Each row is a point. The points of each table are mixes of a few directions, plus a little noise. How many directions does each table use, and how many do they share? Where both have some left over, give the other angles between the two spaces (their principal angles), to ten degrees, smallest first.

First (6 x 3)
[[-2.9 -2.1  0.9]
 [ 0.6  2.0  2.6]
 [-2.8 -3.3 -1.5]
 [ 4.0  0.9 -4.8]
 [ 3.1  4.1  2.3]
 [-2.1 -1.6  0.5]]
Second (4 x 3)
[[ 3.2  2.5 -0.7]
 [-3.7 -4.4 -2.0]
 [ 0.1  2.5  4.3]
 [ 0.3 -0.6 -1.6]]
Directions: first 2, second 2, shared 2

First (7 x 4)
[[ 2.4 -0.7 -1.8  2.5]
 [-0.9  1.5 -0.2 -0.1]
 [-0.8  0.9 -1.8  1.2]
 [ 5.3 -0.5  6.1 -2.3]
 [-1.1 -3.9 -1.5  0.0]
 [-0.7 -0.6  3.7 -3.4]
 [-4.2  3.3 -4.5  2.0]]
Second (7 x 4)
[[ 2.4 -1.1  0.6 -3.1]
 [ 0.7 -0.3  0.1 -0.9]
 [ 3.0 -1.3  0.7 -3.8]
 [-0.1  0.0  0.0  0.2]
 [-0.2  0.0  0.0  0.2]
 [-7.0  3.3 -1.7  9.1]
 [ 1.2 -0.6  0.3 -1.5]]
Directions: first 3, second 1, shared 0; angles 40

First (10 x 8)
[[ 0.2  2.0 -1.3  1.2  4.2  0.5 -4.4 -3.1]
 [ 0.1  0.5 -0.4  0.3  1.2  0.1 -1.2 -0.9]
 [-0.1 -0.8  0.6 -0.5 -1.7 -0.2  1.8  1.3]
 [-0.1 -1.2  0.8 -0.7 -2.6 -0.3  2.7  1.9]
 [ 0.2  1.5 -1.0  0.9  3.2  0.4 -3.3 -2.4]
 [ 0.4  3.9 -2.6  2.4  8.2  1.0 -8.5 -6.1]
 [ 0.0 -0.1  0.1 -0.1 -0.3  0.0  0.3  0.2]
 [-0.2 -1.8  1.3 -1.1 -3.9 -0.5  4.0  2.9]
 [ 0.0 -0.3  0.2 -0.2 -0.6 -0.1  0.7  0.5]
 [-0.4 -3.6  2.4 -2.2 -7.7 -0.9  7.9  5.7]]
Second (7 x 8)
[[ 0.3  3.0 -2.1  1.8  6.4  0.8 -6.6 -4.8]
 [-0.1 -1.3  0.9 -0.8 -2.8 -0.3  2.9  2.1]
 [ 0.2  1.9 -1.3  1.2  4.0  0.5 -4.1 -3.0]
 [ 0.2  1.7 -1.2  1.1  3.7  0.4 -3.8 -2.8]
 [-0.1 -0.9  0.6 -0.5 -1.9 -0.2  1.9  1.4]
 [-0.2 -2.0  1.4 -1.2 -4.3 -0.5  4.5  3.2]
 [-0.3 -2.4  1.7 -1.5 -5.1 -0.6  5.3  3.8]]
Directions: first 1, second 1, shared 1

First (9 x 11)
[[-1.5  1.8 -3.3  1.7  0.4  0.1 -3.2  4.2  3.0 -0.7 -1.7]
 [-1.4 -3.2  0.6  0.0 -0.6  0.5  1.9  2.4 -0.1  1.1  2.6]
 [-5.1 -1.8  1.1 -0.6 -1.3  4.4 -3.0 -3.3  1.5 -1.7  2.3]
 [ 0.1  1.6 -1.3 -1.9  4.9 -2.4 -1.4 -5.3 -1.8 -1.1 -1.3]
 [ 3.8  4.8 -1.5  0.6  0.8 -1.8 -1.3 -0.3  0.1 -0.6 -4.2]
 [ 3.3 -2.1  3.9 -2.1  1.4 -6.1  6.3 -6.8 -6.0  1.4  2.1]
 [-0.6 -2.7  1.5  0.4 -1.9 -0.8  2.6  1.3 -0.6  1.0  2.2]
 [ 2.9  0.5 -1.0  0.5 -1.3  6.4 -0.3  8.0  2.4  1.5 -1.4]
 [-1.5  1.1  0.0  1.6 -2.5 -0.4 -1.5 -0.1  1.5 -1.0 -0.5]]
Second (9 x 11)
[[  1.3   1.3   0.1   2.7  -0.7  -0.5  -1.0   0.1  -0.2   0.6  -0.6]
 [ -5.9  -4.9  -1.6  -5.5   0.7  -2.2   5.8 -10.1  -3.3   0.4   4.1]
 [ -0.1   0.0   0.5  -1.4  -0.6  -1.1   0.6   2.6   1.1  -1.0  -0.5]
 [  1.7   1.4   2.2   5.1   1.8  -0.4  -4.6   0.2  -1.5   0.5  -0.6]
 [ -4.4  -4.1   1.8  -4.4   2.7  -3.6   1.8  -3.7  -1.7  -1.7   3.1]
 [  3.9   2.1  -2.0   0.3   0.7   4.4  -1.4   4.8   5.5  -0.1  -0.1]
 [  0.1   0.2   0.0   1.4   0.1  -0.2  -0.5  -1.5  -0.9   0.5   0.2]
 [  2.6   2.5  -0.9   1.8  -2.8  -1.2   0.6   3.8   2.6   0.0  -1.4]
 [  0.7   1.6  -0.3  -0.1  -1.8   4.8  -1.4   3.8  -1.6   0.9  -4.2]]
Directions: first 5, second 5, shared 2; angles 60, 70, 90

First (9 x 14)
[[-3.9  7.7  3.7  0.0  2.6  2.7 -5.5  0.7  7.7  3.8  2.6  5.4  0.1 -0.4]
 [ 1.0 -0.2 -1.8  1.2  4.0 -1.0  2.7  0.3  0.1 -2.0  0.4 -0.9  3.8  0.5]
 [ 3.3 -1.3 -5.0  0.3 -0.9 -0.9  4.0  2.1 -4.7 -2.4  0.5 -7.3 -4.0  0.2]
 [ 0.3 -2.6 -1.2 -1.1 -2.2 -0.4  1.7 -0.7 -3.4  0.4 -1.2  0.5  0.2  1.8]
 [-1.9 -1.3  3.2 -0.5 -0.3  0.1 -1.7 -2.1  1.6  1.5 -1.4  5.6  3.7  0.6]
 [ 1.0 -6.0  0.0 -1.5 -5.2 -1.0  1.4 -1.8 -5.3  0.0 -2.9  0.1 -1.0  0.9]
 [-0.4  1.7 -1.6 -1.5 -3.1  1.2 -0.4  1.3 -1.8  2.3  0.8 -0.9 -4.7  1.7]
 [-0.5 -1.3  3.7  1.1  1.7 -0.7 -1.8 -1.7  3.1 -1.1 -0.9  2.2  3.7 -2.6]
 [ 1.3  3.2 -0.8  1.9  3.3 -0.1 -0.2  2.1  2.7 -2.2  2.1 -4.6 -1.8 -2.8]]
Second (8 x 14)
[[-0.7  1.1 -3.0 -1.1 -1.9  0.9  0.8 -0.7 -2.7  2.7  0.8  1.2 -1.6  4.0]
 [-2.1  1.6  1.5  1.3 -0.1  1.0 -3.6 -2.3  2.1  2.1  1.8  0.9 -0.3 -1.7]
 [-0.2  5.6  3.3 -5.0  1.2  1.5  0.6  7.7  5.2  0.2 -2.6  6.4 -1.1  3.5]
 [-1.5  1.8 -2.6 -1.9 -2.2  1.6  0.7  1.3 -2.9  3.5  1.2  0.5 -2.5  3.4]
 [ 2.0 -3.0  2.0  2.1  2.6 -2.2  0.5 -2.7  2.2 -4.0 -2.1  1.2  4.6 -1.6]
 [-0.6 -2.3  0.8 -0.5 -3.6  0.3 -1.3 -0.9 -2.3  1.2 -0.3 -1.2 -2.4 -1.4]
 [-2.3 -4.7  0.7  0.4  1.4 -0.5  1.7  1.4 -3.6  0.2  0.8 -4.0  4.7 -4.8]
 [ 5.3 -0.1 -2.6  4.7  2.6 -2.4  0.6 -3.8  1.9 -5.9  0.3 -5.0 -1.5 -1.4]]
Directions: first 4, second 6, shared 4

First (10 x 20)
[[-1.6 -2.2 -0.3 -0.3  2.3  0.5  7.2 -4.3 -0.1  2.4 -1.1 -4.4  0.2  0.1
  -1.0  3.2  1.0  2.9 -1.0  1.5]
 [ 4.3  4.0  2.2  1.9  1.8  0.5 -0.3  2.8  1.1  0.0  2.3  0.6 -1.6  1.7
   1.7 -6.0  0.6  0.5  0.2 -0.3]
 [-2.9  1.3 -2.1 -0.7 -2.5  0.7 -3.8  3.7  1.1 -2.0  3.0  3.1  1.3  0.1
  -2.1  0.4 -0.5 -1.1  0.6 -1.5]
 [-1.7 -1.2 -1.3 -0.8 -3.2 -1.8 -5.9  1.2 -0.7 -2.3 -1.2  3.1  0.6 -2.3
   0.6  1.6 -2.0 -2.0 -0.4 -1.0]
 [-3.1  1.0 -1.9 -1.1 -3.5  2.1 -6.0  0.7 -1.6 -2.2  1.5  2.3  1.6  0.7
  -2.8  4.3  0.5 -6.7  2.9  0.7]
 [ 1.9  2.0  1.0  0.4  3.4  2.7  7.3  2.2  2.9  2.9  3.6 -1.3 -0.4  3.9
  -1.9 -4.9  2.9  4.4  1.1 -1.0]
 [ 3.4 -4.3  1.9 -0.3  1.4 -4.0  2.6 -1.4  0.4  2.0 -5.2 -0.1 -1.2 -2.1
   3.5 -3.3 -1.5  5.1 -2.2 -1.7]
 [-3.1 -0.2 -1.1  0.6 -0.6 -0.7 -1.6 -4.7 -2.8 -1.8 -1.3 -3.3  0.3 -2.9
   1.0  6.9 -1.6 -2.9 -2.2  3.5]
 [ 1.2  4.1  0.1  1.1 -1.5  0.0 -5.8  5.3  1.2 -2.6  3.4  3.7 -0.4  0.3
   0.8 -4.2 -0.9 -1.5  0.3 -1.4]
 [ 1.6 -4.5  1.5 -0.9  2.4 -0.1  6.4 -5.7 -1.5  3.8 -4.9 -3.7 -0.4  0.6
   0.1  2.0  1.7  1.2  0.7  1.3]]
Second (8 x 20)
[[-0.3 -1.6 -1.4  1.8  2.8 -5.2  4.8 -0.5  3.5  1.1 -1.4 -0.5  1.0 -4.2
   2.2 -2.1 -3.7  9.0 -5.8 -4.8]
 [ 0.0  0.2 -0.6  1.4  1.6 -2.2  1.9 -0.6  1.5  0.3 -0.3 -0.5  0.5 -1.7
   0.9 -0.6 -1.5  3.3 -2.5 -2.0]
 [ 2.5  1.2  3.1 -1.6 -0.6  5.2 -0.1  0.4 -2.8  0.6  0.9 -1.2 -2.4  5.0
  -0.8 -0.9  4.5 -5.1  5.0  5.3]
 [-1.4  2.7 -2.1  2.4  1.4 -1.2  0.0 -1.1  1.4 -0.5  1.5 -0.3  2.0 -1.6
  -1.1  1.8 -1.7 -0.1 -1.7 -2.5]
 [ 1.5 -1.1  0.9  0.7 -0.9 -3.5 -4.0 -1.1 -1.5 -1.6 -3.3  0.5 -0.9 -3.3
   3.9 -0.2 -2.7 -0.4 -2.3  0.3]
 [-0.8 -0.6  1.0 -3.3 -3.0  5.9 -1.4  2.0 -2.1  0.2  1.8  0.8 -0.9  5.2
  -3.4  1.0  4.6 -5.6  6.1  4.0]
 [ 1.0  2.8  1.4 -0.1 -0.2  4.2 -1.7 -0.4 -2.2 -0.2  1.9 -0.9 -0.8  3.5
  -1.5  0.9  3.0 -6.2  3.9  3.5]
 [-2.7 -3.5 -2.3 -1.1 -1.1 -3.3  1.0  1.5  2.2  0.0 -1.3  2.1  1.4 -2.9
  -0.2  0.2 -2.4  5.4 -2.7 -3.8]]
Directions: first 5, second 4, shared 3; angles 50

First (8 x 24)
[[ -0.3   2.2   1.4   1.9   0.9  -1.1   0.6   0.9   2.4   0.1  -0.2   0.9
   -1.3  -0.9   2.3  -0.8   0.5   0.1   2.5  -1.2   1.3  -2.0  -0.8  -1.9]
 [  2.8   0.4   3.0   3.8   0.9  -1.9  -1.2   3.0   1.1  -0.1  -1.4  -0.3
   -2.4   2.1   1.5   0.5   0.1  -1.8   2.0  -1.4  -0.1  -1.1   0.1  -0.5]
 [  1.6   2.0   3.1   4.0   1.3  -2.2  -0.4   2.7   2.6   0.0  -1.0   0.5
   -2.6   0.8   2.8  -0.3   0.4  -1.1   3.3  -1.8   1.0  -2.4  -0.6  -1.7]
 [ -2.6   0.9  -1.9  -2.4  -0.3   1.1   1.4  -2.2   0.4   0.1   1.1   0.7
    1.4  -2.4  -0.1  -0.9   0.2   1.7  -0.5   0.6   0.8  -0.1  -0.6  -0.6]
 [  0.0  -8.4  -6.3  -8.5  -3.7   5.0  -1.5  -4.5  -9.2  -0.3   1.2  -3.0
    5.7   2.2  -9.0   2.8  -2.0   0.4 -10.0   4.9  -4.8   7.9   3.0   7.0]
 [ -1.0   3.8   1.8   2.6   1.4  -1.6   1.2   1.0   3.9   0.2   0.0   1.5
   -1.8  -1.8   3.6  -1.5   0.9   0.5   3.9  -1.8   2.3  -3.3  -1.4  -3.1]
 [  0.6  -4.0  -2.4  -3.2  -1.6   2.0  -1.0  -1.5  -4.2  -0.2   0.3  -1.5
    2.2   1.5  -4.0   1.5  -1.0  -0.2  -4.4   2.1  -2.3   3.5   1.4   3.3]
 [ -1.0   3.0   1.3   1.8   1.1  -1.2   1.0   0.6   3.1   0.2   0.1   1.2
   -1.3  -1.6   2.8  -1.3   0.8   0.5   3.0  -1.4   1.8  -2.6  -1.2  -2.5]]
Second (10 x 24)
[[ 1.2  5.1  2.1  3.5 -1.0 -0.3 -0.5  0.9  3.3  2.3 -2.4 -0.6 -0.6  1.1
   0.3  1.2 -0.3 -2.0  3.1  0.7  3.3 -2.7 -2.2 -0.9]
 [ 1.9  5.0  1.7  4.6  1.0 -0.2  0.0  2.4  3.5  1.8 -1.5  0.4 -1.7  0.0
   3.5  0.3 -0.6  0.2  4.5 -1.9  2.4 -4.3 -0.9 -2.9]
 [-1.2  0.0  0.7 -2.2 -3.5 -0.1 -0.7 -2.7 -0.2  0.9 -1.6 -1.9  2.0  1.8
  -5.6  1.4  0.4 -3.8 -2.5  4.8  1.5  3.0 -2.3  3.4]
 [-1.7 -0.2  4.4 -0.6 -3.1 -3.8 -1.0 -1.7  1.8 -0.5 -2.1 -1.5  0.0  2.7
  -5.2  0.5  2.2 -6.5 -1.3  4.8  2.1  3.4 -3.7  3.4]
 [ 1.1 -2.9 -5.5 -1.1  4.4  3.6  1.3  1.8 -3.6 -1.2  3.8  2.3 -0.2 -3.6
   6.0 -1.5 -1.9  8.2  0.0 -6.2 -4.3 -2.3  5.4 -3.4]
 [-0.8 -3.0 -0.9 -1.9  0.5 -0.1  0.2 -0.5 -1.7 -1.4  1.3  0.4  0.2 -0.5
  -0.3 -0.6  0.3  0.8 -1.7 -0.3 -1.7  1.6  1.0  0.6]
 [ 0.2 -4.3 -6.3 -3.6  2.6  4.2  1.1 -0.2 -5.0 -1.1  3.6  1.4  1.5 -3.0
   2.7 -0.8 -1.9  7.1 -2.5 -3.7 -4.5  0.1  4.8 -1.2]
 [-0.7 -5.4  0.6 -0.5  3.8 -2.8  0.8  2.1 -1.4 -4.0  3.1  2.3 -2.7 -1.6
   4.1 -2.9  1.6  2.4 -0.2 -4.2 -4.0  0.8  2.8 -1.5]
 [ 0.0  3.3  4.5  2.6 -2.0 -2.8 -0.7  0.1  3.7  0.9 -2.7 -1.0 -1.0  2.2
  -2.0  0.8  1.2 -5.1  1.9  2.7  3.4 -0.2 -3.6  0.8]
 [ 0.1  2.2 -1.3 -1.0 -2.7  2.3 -0.4 -2.1 -0.2  2.3 -1.5 -1.6  2.4  1.0
  -3.5  1.9 -1.1 -1.1 -1.1  3.1  1.9  0.5 -1.4  1.7]]
Directions: first 2, second 3, shared 1; angles 70
